Each row is a point. Two turns around zero, p and q, are shown by what they do to some points. Write where each new point lands after one turn and then the other. Backwards means that the second turn is done in reverse. Each puzzle has new turns, and all numbers are rounded.

Turn p:
[ 19  -3 -23] -> [ 22 -20   4]
[-17  45 -13] -> [-18 -20 -42]
[  0 -18 -13] -> [  3 -11  19]
[-12   5   1] -> [-12  -1  -4]
[ 10 -29  48] -> [ 5 52 24]
Turn q:
[-24 -17 -16] -> [-31 -12  -6]
[25 39 -2] -> [ 37  18 -21]
[ -1 -22 -21] -> [-12 -28  -5]
[ 0  0 40] -> [ 6 22 33]
Where do these land?
q, then p: [-4 -9 23] -> [ -7  22 -10]
q, then p backwards: [  8  35 -18] -> [22 31 13]
p, then q: [-24  -9 -28] -> [-27  -7  26]
p, then q: [ 13 -33 -17] -> [16  3 36]
q, then p: [ 7 16 41] -> [ 13  24 -35]

Turn p:
[ 25 -11 -31] -> [ -6  30 -28]
[-16  21  25] -> [  0 -17  32]
[-18   2   5] -> [ -5 -17   5]
[  9 -12   1] -> [11  4 -9]
Turn q:
[ 7 33 20] -> [-30  25   3]
[-13 -10 -32] -> [ 19 -17 -25]
[ -2 -14  18] -> [-2 -9 21]
[ 9 -8 -7] -> [14  3  1]
Where do these land?
q, then p backwards: [-18  15  19] -> [-18  17 -17]
p, then q: [-25  13   5] -> [ -1 -23  17]
q, then p: [20 14 -6] -> [-16  12  16]
p, then q: [  1  -8 -13] -> [  4  -2 -15]
q, then p backwards: [10 14  3] -> [ 12   7 -11]
p, then q: [ 11 -48  -9] -> [ 37  19 -28]

Turn p:
[-29  24  -4  -6] -> [-19  26   2 -21]
[ 33  -4  -4 -28] -> [ 27 -28  -5 -18]
[18 -9  9 -2] -> [ 12 -17   7   6]
[-38 -14  -9  -2] -> [-38   5 -17   0]
[15 13 17 11] -> [15  5 23  6]
[  1 -10  -9  27] -> [ 2  9 -9 27]
Turn q:
[  9  12 -15  -8] -> [  3  11 -12 -15]
[ 16 -10 -18   9] -> [  1  23 -11  11]
[-26  18   9  48] -> [-50   0  30   3]
[ -4 -18  -4  -1] -> [ 2 -4 -9 16]
[-24  10   3   8] -> [-22 -15   5  -5]
[ 22  -1  16 -33] -> [ 41  -5   1 -11]
[  8 -12   9 -22] -> [26 -9 -4  3]
Where do these land?
q, then p: [29 12  1 -6] -> [ 22   0  13 -20]
p, then q: [-12   3  17  20] -> [-15  -8  23  -3]
q, then p: [-22   5  23  -2] -> [-18 -24   5  12]
q, then p: [-19 -10 -42   3] -> [-13  27 -37  -1]
q, then p: [ 23 -10   0 -15] -> [29  0  0  0]

Turn p:
[ 22  -1 -12   3  -6  41] -> [ 7  6 37 26  4 15]
[ -2 -16 -27   4  -3  15] -> [  7 -15  24  -6  -6  18]
[  1 -21 -10 -15  11  22] -> [  8   5  33 -14   1  -1]
[  7 -11   8   5   7 -48] -> [-27 -20 -26 -19  14 -16]
[-20  17  28  -1 -24  13] -> [  5  23 -15  20 -31  -8]
[-24   5  22  15  13  -7] -> [ -9  23 -24 -14  -9   8]
[ 15  27  -8 -10   2 -37] -> [  9 -21 -31   6  27 -15]
Turn q:
[ 20 -10   7   6   5   0] -> [ 10  -1 -20  -4  10   0]
[  3  -5   0  18 -19   7] -> [-7  0 -7 18 10 16]
[ 22  33 -13   2 -16  18] -> [-10  43   2  12  16  -2]
[ 23  20   7 -16 -33  20] -> [-26  40 -13  -5   5  15]
[-23   1  -7 -17  45  -9] -> [ 13 -21  24 -20 -12 -35]
[ -3   7   4   0  10 -34] -> [ 30  -1  11  -9 -14   6]
[-33 -35 -21 -13  23  -9] -> [ -1 -43   6   5 -30 -27]
[ -9 -11  24  21 -15   7] -> [ -9 -18  -3   3  16  29]
Where do these land?
q, then p: [ 21   3   2  31 -10   8] -> [ 2 10  5 -2 24 29]
p, then q: [-24 -20 -29 -28  -9  23] -> [ -8  17 -38 -26  -2  27]
p, then q backwards: [-33  -4 -25 -17  -4 -13] -> [  1 -17  17 -13  22 -31]
p, then q: [  6   5   9 -21  24  -4] -> [ 22  10   8 -17  -6 -14]
q, then p: [-21 -26 -13  -9  15  -7] -> [-23 -23   5  -8 -19 -11]
p, then q backwards: [-2 28  7 26  7 -2] -> [ 24  -7   4  13 -27   4]
q, then p backwards: [ 16  -5  36  10 -20  11] -> [ -3  10  -9  32  29 -13]
q, then p: [ 36  20  15   9  -3 -16] -> [21  6  8 22 35  3]

Turn p:
[ -5 -25 -12  18  -8  20] -> [ -8 -27   1  21   2  19]
[  8  -7  12  -4 -20 -30] -> [-15  -7 -18 -17 -14 -23]
[  6  -9 -22 -18 -14   9] -> [-11 -13  24  -9 -13   9]
[17 12 10  7  9 18] -> [28 -5  1 -3 12  3]
[-10  -5  -6 -15  13   2] -> [-12  11  13   0  10   4]
[-12 -26  23  12  -1  10] -> [ -9 -19  -9  23  20 -12]
[-15  23 -26   4 -15  23] -> [ 15   6  22  21 -27  17]
[ 14  16  20  -8  16 -22] -> [  9  20 -14 -24  11 -17]
[ -3  22   2   3  20 -29] -> [  2  35 -20 -12   0  -1]
Turn q:
[-10 -12  -8 -18  14   6] -> [  1  -9 -22 -14  -5 -10]
[  8  14   5 -48   5   5] -> [-38  -2 -10 -15   4 -30]
[  4 -14  15  -5 -13 -16] -> [  2  21  12 -13 -10  -3]
[  5  -1  -8   6   5 -22] -> [  3   7   0  13 -20   0]
[-45  -8 -13   3  -4  -1] -> [  4  -4 -26 -17  -7  35]
[15  1  4 -2  2  0] -> [ -1   2   8   5   2 -13]
[-7  8  6 38  8  8] -> [ 18 -20  17  13   4  23]
[ 31  11  -1  25 -16  19] -> [10  6 21 28 31 -4]
Where do these land?
q, then p backwards: [-10  -4 -20  22  15   9] -> [ 8  0  2 31 -4 16]
p, then q backwards: [  5  35  10  -9 -22   3] -> [ 18 -31   9   4  15 -18]
q, then p: [ 19  -6  -4 -12 -13 -27] -> [ 14  17 -10   3 -27 -12]
p, then q: [ -1 -23   4  -3   6  30] -> [ 26 -19  11 -14  -9  -7]
q, then p: [ 14   9  28 -11  -1 -12] -> [ -6  11  -6   7   1 -33]
p, then q backwards: [-28  32 -19  13   0 -14] -> [  3  -8 -21   6 -18 -41]
p, then q: [ -2 -15  20  18  -8  -8] -> [ 17   6 -19  11 -16   6]
p, then q backwards: [  7 -17 -17   8  12  10] -> [-20  15   2  12  -6  10]
p, then q: [ -4 -11  -2 -26  11  10] -> [ -6 -19  13 -20 -11   0]

Turn p:
[ 14  15  -1  -1  -4  11 -19   5] -> [-16  11  -5   6 -13  10  15  -2]
[-12 -12 -11  23   3  -4   0  -3] -> [ -7  -5  -7 -16   2  -3 -22   9]
[ 10  -2   0 -13  10  -5   8  13] -> [  2   3  18  12   6   3  -3 -11]
[ 0 11  6 -6  2 14  6 -1] -> [ 1 10 -3  0  8 -4 14 -6]
[-2 -2 15  2 -7 -4  2  3] -> [ 6 -6  1  3  7  6  6 11]
[ -6  -7  -9  10 -24  -4   0  -2] -> [  2 -18 -19  -4  -3   9  -8   1]
[  7 -19   7 -18  14  -3   9   0] -> [  4 -10  27   3   7 -10   2  -8]
[ -4  19  -4  14  -5  -1  -2 -19] -> [  0   9 -24   1  -8 -12  -1  10]
[ -7  -3  -2 -12  11  -3  -4   5] -> [ 7  5 14 -6 -5  1 -2 -5]
Turn q:
[  4   5  -2  -9 -13   4   9   3] -> [-12   3  -4  -1  -8   0   8  11]
[ -6  -1   1   1  -4  -7  -5 -10] -> [-2  2 -1 -1  9  4  6 -9]
[-5 10 -1  3 23  2  6  7] -> [  4 -12   2  -7   4   2 -22   7]
[-1 12  1 -6 -5 -9  4 -5] -> [-9 -2 -3 -4 11  2  6  7]
[-8 -5 -8  3 -8  7  8 -1] -> [ -4  11  -1  -6 -10   8  -1  -3]
[12 -6 -3 -9  4  9  4 -5] -> [-8 -1 11 12 -8 -1 -3  2]
[-2 -5  7  4  1  6  9  4] -> [ 3  4 -8  5 -6  5 -7  3]
[18 -2 -6 15 22  8  2  8] -> [ 15   2  17   5  -4 -10 -21   9]
[  0  -1   6   3 -12  11   6  -5] -> [-7 13 -9  5 -5 -2  0 -1]
[ -8  -4   8  -3 -10 -33   5   1] -> [10 -4 -9 -2 16 20 22  6]
[ -4  -4  -3  -4   4   1 -48   2] -> [ 10 -19   7  -7   1 -25  11 -33]
Where do these land?
q, then p: [-20   1  10  -8 -13  -5  10 -17] -> [  1  13 -10 -22   4 -12  -4 -16]
q, then p: [  1   4 -14  -7   5  -7  -6   9] -> [  7 -12  13   3   6   2   8  -1]
p, then q: [ 10   6   5 -12  13  -5  -9   2] -> [  2   9 -18   2   9  -4   0   8]
p, then q: [ 1 -7  7  1  4 -1  1  8] -> [ 4 -6 -7  6 -2 -1 -7 -2]
q, then p backwards: [ -9  -2  -1 -12   4  21  -8  -1] -> [ 11  -8 -22  -1  -2   1  -6  -7]
q, then p backwards: [ -5  -6   6  17   7  -9   5 -12] -> [-7  9 -1 -1  1 -3 15 18]
p, then q: [-6  8 -7  5  0  4 12  2] -> [-5 -5 13 -6  7 -5 -4 -2]
p, then q: [ 27 -19  -5   9  -8  15   9   1] -> [  8   1  -2  -3   2  26 -12 -26]
q, then p backwards: [  1  15   0   7 -13 -12 -14   8] -> [-13   0  12   0   1  16   7 -15]

Turn p:
[ 13   2  -5   3  15 -25 -11   3  26] -> [  1 -17  -8   1  32   9  -9 -10 -13]
[  7  17  -7   1  29  27   6  28 -28] -> [  9 -11  30  11 -11 -34  11 -25  18]
[ -1  19 -14  14   9 -18  -4 -19  -2] -> [-14   3 -20  23  16  -9   4  -6  -6]
[-18 -31   0  12 -15 -13 -16 -10  12] -> [-19 -11 -23 -10  -9  28 -15  13   2]
[ -2   4   0 -25  17  32  19  -6 -10] -> [ 17  21  17  -4  -7  -2  25 -15  22]
[ 23  14   3 -13  11 -10  -7   3 -21] -> [ 14  -3  -2  -2  18 -32   3   3   7]
[ 16  28 -13   7  -5   4  -8   3   8] -> [  2  -9   2  11   6 -13  16  -4 -27]
[ 30  -1  -9  10   6 -16  24   4  -4] -> [-10  -1  23  11  31  -9  -1  14   2]
[ -1  10 -28  -7 -10 -28  -3   6   6] -> [-25   3  -8 -13  19 -11  -2  -7 -22]
[-20 -44  29  -3 -30  30  -3 -13   5] -> [ 10   5  -4 -21 -43  40  -2  29  16]
[-48 -17  44   0 -26  17   3   1   9] -> [ 15  22  -7  -9 -52  33 -31   6   1]
Turn q:
[ 28 -43  11 -11 -14 -36 -25   8  16] -> [ 12 -54   5   6 -32 -10   8  28 -13]
[-1  0  2 30 23  1 13  1 12] -> [ 17  11   3   4  20 -24   5   6  17]
[ -9   7 -14 -18   5  10   2 -18  25] -> [ 10  10 -15 -28   1   7 -21   7  -3]
[  4 -19  13  27  26   5  -1  25  34] -> [ 29   8   9  -5 -11 -39  19  17  20]
[ 16   5  10 -37 -16 -23   6 -19 -17] -> [ -7 -17 -10  22  -8  23 -24   2 -34]
[  9  -5  -7   4 -15  14  -6 -23   4] -> [  4 -17 -11 -10   0   7 -13 -16  13]
[  6   9 -26  -4  10  11   3  -1   5] -> [ 11  11  -6 -11   9  21   2   6  11]
[  2  16 -19 -27  -3  24   7 -23 -44] -> [ -9  11   8   5  12  52 -20 -29  -6]
[-37  30  -7  22  15   3 -28   1 -17] -> [-45  24  19 -10  18  -4  -3   6  26]
[-12 -23  16  -1  -7  -3 -14   0  -5] -> [ -8 -16  19  -6 -13 -14  -2  -7  -7]
[ -9   4  -3   9 -14 -10  30  24 -21] -> [ -8   8  -2  15  19  -1  32 -14 -22]
[ 3 18 24  7 -9  4 14 26  8] -> [ -3  21 -17  18 -14 -19  17  -7  -4]
Where do these land?
q, then p: [-21   0  22  33 -30  35 -25 -25  12] -> [-12  20 -52 -21  20  35   0  -4 -13]
p, then q backwards: [ 16 -14  26  -5  31  -4   9 -22 -15] -> [ 27  10 -13  29  29   8   2 -10   6]
q, then p backwards: [-22   9 -22  31 -34   4  16   1  12] -> [  2   2 -38 -30  14 -16 -23 -15  -2]
p, then q backwards: [  9 -14  -8 -12   4 -10  -1  -5 -35] -> [-11   8  -2  31   7  -2 -16  -1  20]
q, then p backwards: [ -4  -2   2 -10  15  19  -2  21   5] -> [ -8   3   8 -16 -10  20  16  -1  -4]
q, then p: [ 14   2  -4   9  31  -4 -25  -7   5] -> [ 17 -24  11  -7  -1  14 -15  -7 -21]
p, then q: [ 19   3 -21 -21  -3  19  -5   9  17] -> [ 21   6   8  16   3   6 -13 -14 -28]
p, then q: [-30 -16   1  -1 -28 -40  21   6  10] -> [-44  25  16 -21 -18  18  -8   4  11]
p, then q backwards: [  3  28 -19 -23  11  -4   4  -3 -16] -> [-21   2  11  26  -4   9  23  13   6]
q, then p: [ 15   4  22  -3   3 -14   8  24   5] -> [-20  -2  14  15  -1 -14 -13  16 -13]

Turn p:
[ 10 -20  -1   9  20   4  -3 -22  27] -> [ 22   6   3  15  -7 -32  12  10  13]
[ -4 -13   7  -1  10   4  16   6  11] -> [ -3   1   3  -5  14 -18   7  13  -1]
[17 10 -9  7 16  7  8  2 19] -> [-12  11   5   1 -17 -22  12  -3   6]
[ -3   3   1  -4   0  -5 -24  23 -23] -> [  5  -8   9 -18 -12  28  -5   5 -15]
[-19   6 -17  -2  -3 -25 -18  31   2] -> [  6  11  13 -14  -3  11  -8 -12 -42]
[-16   3  -5  -5  -8  17  14 -24 -22] -> [ -1   7 -11   4  23  20   3  -8  27]
[  1  15  23 -20  -9   8  17 -32 -14] -> [-10 -16 -39   5  13   8   4  -4  25]
[ 24  -8   0  28  14 -13   5  -4  12] -> [ -4   7   9  27 -19 -18   6  19  -4]
[  2  -4 -12 -19 -22 -12 -11  30  -4] -> [ -2   0   6 -22  -3   7 -34  -5 -21]
[-12  10  12   8 -18  14  -4  -9  -9] -> [ -3 -19   3   8  11  16   2 -14  11]
Turn q:
[ -3 -13  -4 -13  -3  15   9   8   0] -> [ -6  -1  15   1  -4   5   3 -21   0]
[-21  14  10  21  -7 -16  36 -14  20] -> [  8   4  -7  36 -13 -11 -39  10  -6]
[ 17   8  17  -9  21   5 -21  -3  -5] -> [  1  -3   7 -12  18  21  14  22   3]
[  7   5   2 -27  11   4 -20 -11 -23] -> [ 12   5   3 -20  21  20  19  -1 -14]
[  4 -26  -2  -7  10  -2 -14  -4  -6] -> [-18   8   1  -3  14  -1  21  -4  -6]
[ 22   1  -4 -10  10  -8 -18   2 -31] -> [  0  -8 -12 -25   6  13  26   7 -17]
[ 16  -4  -6  10 -18  10   3  -4   6] -> [  1   8  -6   4 -21   2   9  -3  15]
[-23 -14 -17  29  -7  24  17  11   0] -> [  3 -12  18  20 -22 -35   6 -16   6]
[ -4  -5 -33  10  -1  10   7   5  16] -> [  2 -13  -9  15  -3 -15   5 -23  20]
[  7  17  22 -11   5 -23   0  11   1] -> [ -8  -5  -6 -15   6  17 -23  19  -8]
[-23  17  14   7 -22 -18   0  -1  23] -> [  6  17  -5  -1  -2 -16 -40   9   9]
Where do these land?
p, then q: [  0  -7   3 -14  14   1 -11 -10  10] -> [ -9  -3 -19  -2  -6  15   0  -8   2]
q, then p backwards: [-13  19 -14   2  -2 -18 -18   6   8] -> [ -2 -15   6 -30  -8   4   7  -8  10]
q, then p: [ 18   8  14   1  14  -2 -13   1  -6] -> [-10   1  11 -25   8  -6   1   7   1]
q, then p: [ -9  31 -15   0  -6   6  19 -10  10] -> [ 10  -3  12  16 -30  -9 -14   3  13]
p, then q: [ -3 -12 -10  -5  -5  13  16 -12 -41] -> [  9 -21  21   3  16   2  -4  -4  36]
q, then p: [ -9  -5  46  12 -12   5  14   2   5] -> [ -9 -40  12  -5  -1  19   0 -11 -20]
q, then p: [-10 -11 -10  14  -7 -15  18 -11  -4] -> [-1 12  4 22 -4 22 -7 -5 -8]
p, then q backwards: [ -8  -9 -13   2  -1  -7  20  32  11] -> [-24 -19  23  -8   1 -12 -11   5  -9]
p, then q: [ 23  -1   9 -25 -11  15   4 -10   0] -> [-13  11 -14  -4  18  -9  -4 -20  20]
q, then p: [ 12 -13 -10  13  16   1 -48  11   6] -> [ -7  24 -13 -18  20 -32  12   6 -24]
